Each row is a point. The ring and each string are closed loops that go straight from each point to the next, and from the last back to the first. Before rounding, they use only three directions, however many columns there are. Count how often each string passes through the ring. Passing back the other way cancels.

Ring (8 x 4):
0:  15 -32  16  15
1:  15  13  19  17
2:   6  39  18  21
3: -21  60  12  26
4: -36  40   6  31
5: -35  10   2  35
6: -15 -42   2  34
7:   3 -52   9  24
String (29 x 4):
0:   0 -55  -5  53
1:  -9 -20   4  37
2: -20   0  14  13
3: -36 -19  12   8
4: -39 -26   7  16
5: -26 -42  -7  51
6: -11 -44 -12  68
7: -12 -22   1  41
8: -20  -5  13  15
9: -10 -15   7  30
10:   3 -55  -4  53
11:  13 -95  -5  53
12:  10 -80   5  30
13:  22 -73   4  38
14:  14 -37   7  34
15: -11  -1  16  11
16:  -7 -11  23  -5
17:   9 -21  24  -3
18:  -4  -4  22  -1
19:   5  -7  12  25
20:  22 -19   8  39
21:  33 -34  17  21
22:  16 -33  25  -4
23:  -5 -14  21  -1
24:  -4 -12  14  16
25:   4 -26   9  29
26: -18  -8  19   1
27:  -9 -61  13   8
28:  -4 -72   2  34
Times through: 1
String (26 x 4):
0:  -8  20  24  -2
1:   3   8  13  26
2:  31   2   9  44
3:  46 -10  13  39
4:  24 -16  23   6
5:  -4 -10  26 -10
6:  -5 -21  25  -9
7:   3 -44  19   2
8: -17  -8  19   1
9:  -5 -17   9  26
10:   8 -52  -1  49
11:   5 -80  -4  49
12:  -7 -74   2  32
13: -21 -29  15   5
14: -11 -17  10  22
15:  -9 -21  10  22
16: -18 -17  19  -1
17:  -6 -19  13  16
18:  -4 -18  15  14
19:  -5 -13  19   5
20:   4  -9  12  24
21:  20 -13  11  32
22:  40  -7  15  33
23:  23  14  24   9
24:  36  20  19  26
25:  11  30  28  -2
Times through: 3

Ring (9 x 9):
0:  12  17  22  32  -7  40 -15  22  19
1:  -3  30   1  12  13  41 -18  -4  15
2: -14  27 -15 -11  25  24 -17 -20   6
3: -12   1 -33 -29  17 -19  -6 -26  -6
4:   4 -29 -36 -22  -7 -52   7 -11  -8
5:  13 -42 -27 -15 -20 -61  10   3  -8
6:  20 -43   9   0 -28 -46   2  30  -5
7:  19 -25  33  14 -23 -11  -9  41   3
8:  18  -3  35  28 -18  20 -14  37  13
String (25 x 9):
0:  -4  -1  -5 -13   8  -6 -11  -3  -1
1: -29   9 -26 -54  39 -18 -18 -35 -17
2: -15 -12 -60 -46  18 -49   3 -42 -13
3:  10 -28 -53 -10 -14 -51  16 -17   0
4:   7 -17 -16  -5  -8 -25   0   1   0
5:   0 -17  -7 -18   0 -28  -7   2  -7
6:   2 -30  -8 -24  -5 -45  -3   5 -12
7:   9 -24  -5  -7 -12 -31  -2  10  -3
8:  29 -43 -18  16 -39 -47  15  21   5
9:  29 -56   3   7 -42 -60  10  35  -3
10:  19 -49  30  -4 -28 -47  -5  44 -10
11:   9 -23  24  -2 -12 -18 -11  28  -4
12:   8 -10   5   2  -8  -8  -8  13   3
13:  27 -20  14  31 -32  -5   0  34  13
14:  27 -11  46  41 -30  19 -12  52  16
15:  12   7  53  26  -9  35 -24  42  12
16:   3   7  28   9   1  22 -20  21   6
17:  13   1   5  20 -11  12  -7  16  13
18:  19  16   5  43 -16  38  -6  17  26
19:  14  15  -3  32 -10  30  -6   9  22
20:  -4  15   6   0  10  20 -17   2   6
21: -17  36   5  -8  30  41 -27 -12   6
22: -29  53  -9 -19  47  52 -30 -32   6
23: -13  30 -28  -9  25  24 -13 -28   8
24:   6  -2 -18   3  -4  -4  -3  -3   7
Times through: 0
String (24 x 9):
0:  17 -50  50  -7 -26 -44 -12  54 -14
1:  10 -36  21 -12 -15 -38  -8  29 -10
2:   9 -18  -1  -1 -11 -19  -4  12   0
3:  20 -33 -16   7 -26 -38   9  14   3
4:  26 -66 -46  -8 -40 -92  27   5  -7
5:   7 -54 -51 -35 -16 -90  17 -13 -17
6:  10 -37 -54 -18 -16 -65  17 -16  -6
7:  15 -25 -45   1 -19 -40  14  -9   4
8:   0 -11 -18 -14   1 -22  -4  -6  -3
9: -11  -8 -19 -32  14 -26  -9 -15 -10
10: -13 -15 -43 -44  16 -47  -1 -30 -15
11: -12 -15 -26 -41  15 -40  -6 -19 -15
12:  -2 -14 -12 -20   3 -26  -6  -3  -6
13:  12 -21 -19   1 -15 -28   4   4   3
14:  24 -49 -36   0 -34 -65  19   7  -1
15:  32 -75 -29  -3 -49 -95  25  22  -8
16:  29 -49 -11  12 -40 -54  14  26   1
17:  16 -25   2   6 -20 -25   0  20   2
18:   2 -15  19 -11  -2 -15 -14  19  -6
19:  12 -35  54  -4 -17 -24 -18  50 -10
20:   8 -19  31  -1 -10 -11 -15  31  -3
21:  12 -13   4   8 -13 -10  -5  16   5
22:  10 -18  23   2 -11 -11 -12  27  -1
23:   6 -26  45 -10  -8 -18 -20  39 -10
Times through: 0

Ring (10 x 14):
0: -19  11 -10   6 -13 -28   7  -5 -15   6  -9  18  -3  11
1: -14  22  -1  18  -8 -37  18  -3 -27  17 -17  36  11 -20
2:  -4  28   8  23  -1 -39  20   3 -33  21 -25  46  21 -44
3:   7  27  13  23   7 -36  15   8 -34  18 -31  50  27 -58
4:  23  19  15  13  17 -24   1  15 -25   7 -34  42  27 -58
5:  30   8  11   1  20 -12 -14  18 -13  -7 -30  27  20 -41
6:  28  -6  -3 -16  16   2 -30  15   6 -24 -19  -1   3   1
7:  18 -12 -12 -22   8   4 -33   9  13 -28 -11 -13  -8  28
8:   5 -11 -17 -21   0   0 -27   4  13 -25  -5 -15 -14  41
9: -13  -2 -17  -9 -10 -15  -9  -3   0 -10  -4  -1 -13  35
String (25 x 14):
0:  -5  29 -10  17  -8 -32  16  -5 -17  12 -15  17  11  -6
1:   8  18  -8   6   1 -20   0   2  -9  -1 -17  10   9  -4
2:   3  18   3  12   2 -27   6   5 -21   8 -22  30  14 -27
3:   6  14   1   8   4 -23   1   6 -17   3 -21  25  12 -21
4:  -1  20  18  21   5 -38  15   9 -38  20 -30  59  23 -60
5:  -2  35  25  36   6 -50  31   8 -52  35 -37  77  36 -88
6:   1  34  11  29   2 -42  24   4 -37  25 -30  51  29 -58
7:   7  23  -6  12   0 -25   6   1 -13   4 -19  16  13 -13
8:   4  26 -11  12  -3 -25   8  -2 -11   4 -16  10  11  -3
9:   5  12  -6   3   1 -19  -3   3  -9  -3 -16  13   6  -4
10: -31  11   7  16 -12 -43  19  -2 -37  22 -17  54   4 -25
11: -40   4  -6   7 -21 -37  13  -8 -25  13  -6  34 -10  11
12: -16   2 -23  -8 -15 -15  -7  -8   4 -10   0 -10 -16  48
13:   5   5 -21  -9  -4  -8 -14  -2   9 -16  -6 -16  -7  36
14:   8   3 -21 -12  -2  -5 -18   0  11 -19  -6 -18  -8  38
15:  10   4 -16 -10   0  -7 -16   2   7 -17  -9 -11  -4  26
16:  -2 -12  -4 -14   1  -9 -20   7  -3 -14 -11  11  -9  14
17:  -5 -26 -11 -28  -1   1 -34   7   9 -27  -4  -5 -22  41
18:   0 -23 -25 -32  -4   8 -38   2  23 -35   2 -29 -27  68
19:  -5 -17 -22 -25  -7   1 -29   0  16 -27   1 -20 -23  58
20:   3   0 -26 -15  -6  -3 -19  -3  15 -22  -2 -25 -14  52
21:   7   9 -15  -4  -1 -11 -10   1   3 -12 -10  -6  -1  20
22: -11   5  -7   0  -7 -22  -2   0 -12  -1 -11  17  -3   8
23: -29   6   5  11 -12 -38  13  -1 -32  16 -15  47   0 -16
24: -41  21   8  26 -18 -54  33  -6 -47  34 -17  64   8 -33
Times through: 4
String (27 x 14):
0: -21  31   6  29 -10 -48  31  -4 -40  29 -21  53  17 -39
1:  -2  31  -5  20  -5 -34  18  -3 -21  14 -19  24  16 -18
2:  11  20 -10   6   1 -19   0   1  -6  -2 -16   5  10  -1
3:   1  18  11  16   4 -33  10   8 -30  14 -27  46  19 -45
4:   4  24  29  28  12 -44  20  14 -50  28 -39  78  34 -91
5:  13  20  32  24  18 -38  12  19 -46  22 -42  76  36 -95
6:  30  18  29  17  26 -26   0  23 -35  11 -43  61  37 -90
7:  35  13   1   0  18  -8 -15  14  -4 -11 -27  10  19 -25
8:  24   9  -5  -4  11  -8 -15  10   0 -13 -20   3  10  -6
9:  18   4   1  -4  11 -11 -15  11  -6 -10 -21  14   9 -13
10:  28 -13  17 -13  24  -4 -30  25 -10 -16 -30  31  11 -37
11:  28 -12   9 -16  21   0 -32  21  -2 -21 -25  18   7 -21
12:  39 -11  -2 -22  22  10 -40  20  12 -32 -21  -6   4   1
13:  32   6 -17 -13  11   4 -26   8  16 -26 -14 -23   3  22
14:  18   7  -7  -5   8  -9 -14   8   0 -13 -17   2   6   1
15:  19  -1  13  -2  16 -14 -15  18 -16  -6 -28  34  14 -38
16:  31  -1  35   4  31 -17 -15  30 -31   1 -43  64  30 -88
17:  39  17  14   8  25 -14 -10  20 -16  -3 -36  31  30 -57
18:  26  21  -5   5  11 -13  -6   8  -4  -6 -22   5  17 -15
19:  13  17   3   9   7 -22   0   8 -17   3 -24  26  17 -29
20:   2  17  15  17   6 -33  10  10 -33  15 -29  52  21 -53
21: -14  28  31  36   3 -56  33   9 -61  40 -37  92  33 -95
22: -16  36  15  36  -5 -53  36   0 -49  36 -29  68  27 -65
23:  -1  30 -11  17  -6 -30  15  -5 -15  10 -16  14  13  -6
24:   4  15  -7   5   0 -21   0   2 -10   0 -16  13   7  -4
25: -12  17   5  15  -4 -36  14   1 -29  16 -20  42  11 -28
26: -30  25  14  30 -11 -54  33  -2 -50  35 -23  70  17 -51
Times through: 5

Ring (8 x 14):
0: -28   3   3  32  19  24   5  -7 -13   4 -20  -8  66 -14
1: -32  12  -9   2  27  35  -6 -12  14  10   7 -23  44 -12
2: -23  34 -34 -44  19  42 -28 -13  58   4  35 -50  -3  -5
3: -17  36 -40 -45   8  44 -27  -6  55   6  39 -50 -12   0
4:  -9  26 -36 -11 -11  41  -7   9  13  14  23 -30   3   6
5:   1  28 -31  -1 -25  26  -8  11  10  -5  -3 -29   6   6
6:   3  36 -27 -15 -22  13 -24   0  36 -29 -18 -41   1   0
7:  -7  27 -15  -2  -8  11 -19  -6  27 -27 -27 -33  23  -7
String (29 x 14):
0: -18   0  -4  49  -3  27  20  10 -42  14 -20   4  62  -4
1:  -7  17  -7  24 -12  10  -5   0  -2 -20 -37 -18  41  -6
2:  -1  37 -14 -16 -11  -2 -35 -15  53 -52 -42 -47  14 -11
3:  -6  40 -19 -30  -3   6 -39 -18  64 -44 -24 -53   5 -11
4:  -7  42 -26 -40  -1  15 -40 -16  69 -35  -8 -56  -4  -8
5: -21   3  -4  39   5  28  13   4 -28  12 -15  -2  59  -6
6: -22  -2   5  52   6  21  17   2 -37   6 -31   4  73 -10
7: -17   8   6  37   4   8   1  -6 -11 -18 -46  -9  64 -14
8:   1  51 -23 -48  -8  -2 -54 -23  89 -63 -31 -67  -9 -12
9:  -1  47 -30 -45 -10  10 -45 -15  75 -44 -13 -61 -12  -6
10: -13  21 -18   3  -3  25  -9  -1  12  -5  -7 -26  25  -4
11: -13   7  -9  37  -8  24  11   9 -27   5 -20  -5  50  -3
12:   6  26 -23  14 -34  13  -6  12   0 -19 -28 -23  16   4
13:  15  46 -42 -27 -42  15 -28   9  42 -30  -9 -48 -23   9
14:  13  57 -53 -60 -33  21 -44   1  76 -32  11 -67 -47   9
15:  -2  41 -40 -38 -15  28 -29  -1  52 -14  13 -51 -17   3
16:   5  50 -54 -55 -24  34 -35   4  64 -11  29 -60 -41  10
17:  -3  31 -47 -19 -21  46  -7  16  15  19  35 -33 -13  13
18: -13  15 -32  10  -9  47   9  16 -15  30  25 -15  18   8
19: -20   5 -14  31   1  39  16  11 -30  25   4  -3  46   0
20:  -9  36 -34 -33  -3  31 -26  -5  48  -8  15 -47  -6  -1
21:  -4  48 -50 -59 -10  37 -37  -3  70  -9  33 -61 -34   5
22:  -3  39 -49 -38 -16  43 -21   8  40   7  36 -47 -24   9
23:  -9  13 -31  20 -18  45  15  22 -27  30  19  -9  21  10
24: -13   0 -16  49 -14  40  28  23 -55  33   1   8  49   6
25: -12  14 -19  19  -9  32   6  10 -13  11  -2 -13  32   1
26:   0  42 -37 -37 -16  23 -31  -3  54 -21   5 -52 -15   1
27:  10  52 -42 -48 -29  15 -42  -3  69 -38  -4 -62 -31   3
28:  -9  27 -23  -7  -7  24 -14  -1  22 -10  -5 -32  15  -2
Times through: 1
